Every row gives one point. Each copy is the shape, with its points in the same order, turned, moved and blurred by noise. Some copies are also mirrored. Which?
In the rows, zero is written as 128.

Shape (7 x 3)
[[189 149  87]
 [160 154  58]
 [153  93 156]
 [139 139 135]
 [199 121 136]
 [102 111  88]
 [104  94 180]]
Copy 1 (7 x 3)
[[220 138  99]
 [197 135  66]
 [167  96 169]
 [163 134 140]
 [221 122 158]
 [129 104  97]
 [117 103 192]]
Copy 1 is: only turned
Copy 2 (7 x 3)
[[189 132  95]
 [171 142  65]
 [150  72 154]
 [141 125 141]
 [197 105 141]
 [106  96  83]
 [ 94  75 179]]
Copy 2 is: only turned

Shape (12 x 6)
[[ 72 177  75  83 214  58]
 [184 132  91  86 145  74]
 [126 104 125 107 134 189]
 [113 119  92  91 106  25]
 [157  78  93 205 114 114]
 [125 180 114  90 121  63]
 [129 100 172 129 113 122]
 [146 104 145 113  73 148]
 [147 102 126 137  98 194]
 [121 153 118 121 116  97]
 [109 131 111 127 104 119]
 [151 126 123 137 135 111]]
Copy 1 (12 x 6)
[[125 176  85  86 214  53]
 [214 141 104  91 123 100]
 [131 103 114 132 138 196]
 [144 127  93  81  90  45]
 [169  85 109 214  97 111]
 [145 180 130  85 117  76]
 [128  86 164 128 106 137]
 [136 102 139 124  66 170]
 [139 106 124 163  97 201]
 [136 152 129 123 110 102]
 [120 132 113 135 104 122]
 [168 120 137 143 124 119]]
Copy 1 is: only turned
Copy 2 (12 x 6)
[[ 77 193  60  92 181  51]
 [193 158  87  97 125 108]
 [124 116 131 123 107 200]
 [144 150  92  73  84  43]
 [177  82 100 189  84 108]
 [138 207 109  98  97  84]
 [140 114 175 117  96 127]
 [163 121 145 118  65 167]
 [146 109 138 147  87 200]
 [129 165 124 121 103 110]
 [129 141 126 125  75 129]
 [166 136 130 134 108 113]]
Copy 2 is: only turned
Copy 3 (12 x 6)
[[ 59 205  76  72 184  51]
 [177 149  58  88 157  92]
 [107 115 118 104 124 182]
 [135 133  76  85 108  23]
 [146  83  97 204 138 106]
 [139 193  97  86 112  68]
 [144 108 161 115 114 121]
 [156 105 124 111  77 147]
 [134 104 117 138  98 188]
 [129 164 110 118 108  93]
 [112 138 106 125  96 111]
 [149 139 111 132 141 115]]
Copy 3 is: only turned
Copy 4 (12 x 6)
[[ 91 181  83  94 249  73]
 [174 122  79  87 138  82]
 [116  85 121  93 127 199]
 [104 138  82 115 124  36]
 [153  62  99 202 122 127]
 [123 188  95 113 139  85]
 [125 105 170 133 104 130]
 [132 110 130 114  68 157]
 [144  95 124 124  95 204]
 [118 153 105 129 126 114]
 [ 97 133 110 126 117 141]
 [149 120 105 140 137 127]]
Copy 4 is: only turned

Shape (13 x 8)
[[ 98 113 132 156  71 112 184  93]
 [ 66  93 115 128 130 157 196 150]
 [205  64  85 120  56 108 124  66]
 [221 199 129 168 132  11 100 113]
 [121 141 136 198  93 145 170 141]
 [176  92  94 176 101  93  84  72]
 [156 171 144  74 152 131 161 153]
 [163 177 143 101 184  94 149  97]
 [ 81  99 172  67 123 152 139 142]
 [146 222 120  96 154 101 117 132]
 [145 146 170 147 132 151 179 118]
 [136 168 148  90 183  98 155 176]
 [111 116 154 168  95 140 193 140]]
Copy 1 (13 x 8)
[[ 74 158 151 114 110 124 148  78]
 [ 50 117 127 106 175 156 172 127]
 [160 152  85  77 118 101  56  50]
 [210 203 159 165  88  50  88 179]
 [ 69 180 167 153 142 155 114 119]
 [159 128 121 147 115  88  57  84]
 [153 158 140  82 139 173 154 197]
 [201 142 156 117 133 133 167 171]
 [ 85  76 145  59 115 176 154 157]
 [180 157 129 147  96 156 154 213]
 [121 159 189 112 145 170 138 131]
 [143 142 152 103 148 136 169 230]
 [ 62 167 178 110 149 154 133 113]]
Copy 1 is: mirrored
Copy 2 (13 x 8)
[[125 128 122 138  63 116 171 127]
 [100  97 125 103 129 177 168 155]
 [194 101  82  95  14 111  77  84]
 [226 209  90 153 153  27  80  78]
 [157 158 128 165  96 155 151 160]
 [171 111  90 163  70  98  59  84]
 [172 174 144  56 164 144 132 111]
 [177 161 132  97 176 110 131  56]
 [110 108 194  65 121 148 124 138]
 [151 216 128  86 176 117  96  89]
 [184 148 158 131 124 155 159 112]
 [164 162 141  68 201 117 126 133]
 [153 126 141 141  98 148 174 161]]
Copy 2 is: only turned
Copy 3 (13 x 8)
[[100 120 146 145  69 122 168  82]
 [ 45 105 112 154 122 162 171 126]
 [218  77  97 137  84 145 145  58]
 [243 207 142 142 135  37 146 121]
 [106 157 151 203  81 145 144 115]
 [200 107 112 174 117  88 104  60]
 [143 157 141  95 169 165 161 165]
 [148 176 146 101 194 108 168 108]
 [ 80  88 159  81 142 170 117 134]
 [150 214 117 102 163 115 129 140]
 [112 155 177 151 135 164 165 109]
 [126 162 138 106 180 118 159 192]
 [ 92 121 162 179  92 153 166 124]]
Copy 3 is: only turned

Shape (16 x 11)
[[ 71 131 122 124 160 145 165 109 171 146 166]
 [127 144  77 129  84 145  92 100  60 141  97]
 [135 127 110  82 146 123  98 124 147 165 110]
 [167 124 115  95 138 120 152 142 180 174  77]
 [ 76  98 101 113 129  92 157 143 141  61 148]
 [ 80 157 114 128 132 107 184 128 109 110 179]
 [114 192 116 151 109 101  46  94  96 129 149]
 [159 152  74 129 127 137  94 129  73 118 103]
 [142 162 113  77 140 118 119 177  91 156 104]
 [158 155 113 144  94 164  68 155  99 144 154]
 [ 71 175  80 130 166  86 173 117 156 106 150]
 [169 115  83 124 162 107 109 138  87 164 116]
 [189 115 141  80 149 106 142 115 121 164  86]
 [ 28 136 131 154 157 103 157 159 120 108 150]
 [ 82 151 131 164 149 155 141 115 131  77 136]
 [153 118 116 119 130  90 157 148 155 177  92]]
Copy 1 (16 x 11)
[[ 97 129 119 136 152 160 170  91 166 145 177]
 [129 129  85 138  81 122  95 112  36 116 131]
 [135 102 109 103 141 128  96 128 126 159 126]
 [171  91 110  94 125 134 152 143 148 180  99]
 [ 92 102 112 101 153  90 194 122 129  76 181]
 [107 168 124 123 136 109 192 102 115 125 203]
 [143 162 121 181 109  82  62 104 100 100 161]
 [161 133  71 132 128 116 106 140  51 115 137]
 [145 153 116  81 132 117 111 176  88 158 138]
 [176 122 119 154  97 149  79 153  77 114 185]
 [100 169  78 134 155  86 188 105 159 132 171]
 [156 100 100 133 157 105 119 145  60 175 137]
 [185  99 140  78 150 118 133 117  95 174  95]
 [ 56 159 144 155 154 113 189 143 131 105 177]
 [120 152 114 162 152 151 170 109 125  70 159]
 [156  96 126 113 119 106 168 144 129 182 114]]
Copy 1 is: only turned
Copy 2 (16 x 11)
[[ 46 139 106 127 160 149 173 123 163 134 152]
 [113 139  95 169 101 134  60  99  68 144 107]
 [120 130 113  95 157 133 108 130 146 171 106]
 [140 138 137  78 134 160 149 144 148 150  81]
 [ 53 105  97 110 118 113 123 161 155  50 144]
 [ 60 153  97 140 119 106 164 133 116  95 178]
 [ 95 186 131 151 125  96  32  97 115 146 169]
 [145 149 102 154 136 134  70 123  79 114 114]
 [143 162  94 122 144  93 113 170 101 151  99]
 [142 159 105 189 121 146  56 151 133 161 152]
 [ 45 182 105  99 147 120 154 122 133  76 155]
 [132 132 122 106 168 143  90 152  75 143 125]
 [166 104 150  90 131 118 147 129 114 164 101]
 [  7 150 122 156 149  99 141 172 130  84 147]
 [ 66 143 122 179 148 123 129 112 150  71 146]
 [111 145 155  85 121 154 141 159 121 152  97]]
Copy 2 is: mirrored
Copy 3 (16 x 11)
[[ 76 125 120 116 172 115 161 121 165 167 182]
 [118 146  63 154  97 166 121 106  82 130  91]
 [114 141 102  91 122 133 117 105 180 132 103]
 [158 148 130  91 123 108 137 117 196 177  94]
 [ 82 101  93 109 151  46 110 158 111 141 160]
 [ 78 153  98 124 164  83 182 155 100 135 165]
 [ 73 194  94 176 117 137 109  81 113  75 124]
 [145 155  71 145 137 151 105 128  98 108  87]
 [112 173 107  83 130 139 133 160 134 120  70]
 [131 173  95 166  96 175 108 155 134  90 132]
 [ 66 164  87 126 202  59 146 127 131 159 148]
 [147 125  80 130 145 133 144 130 152  96  69]
 [168 133 132  76 117 119 152  94 154 121  75]
 [ 30 118 134 142 179  82 143 166 116 148 142]
 [ 92 133 137 153 178 118 112 131  99 147 176]
 [144 138 126 118 116  89 156 129 181 160  82]]
Copy 3 is: mirrored
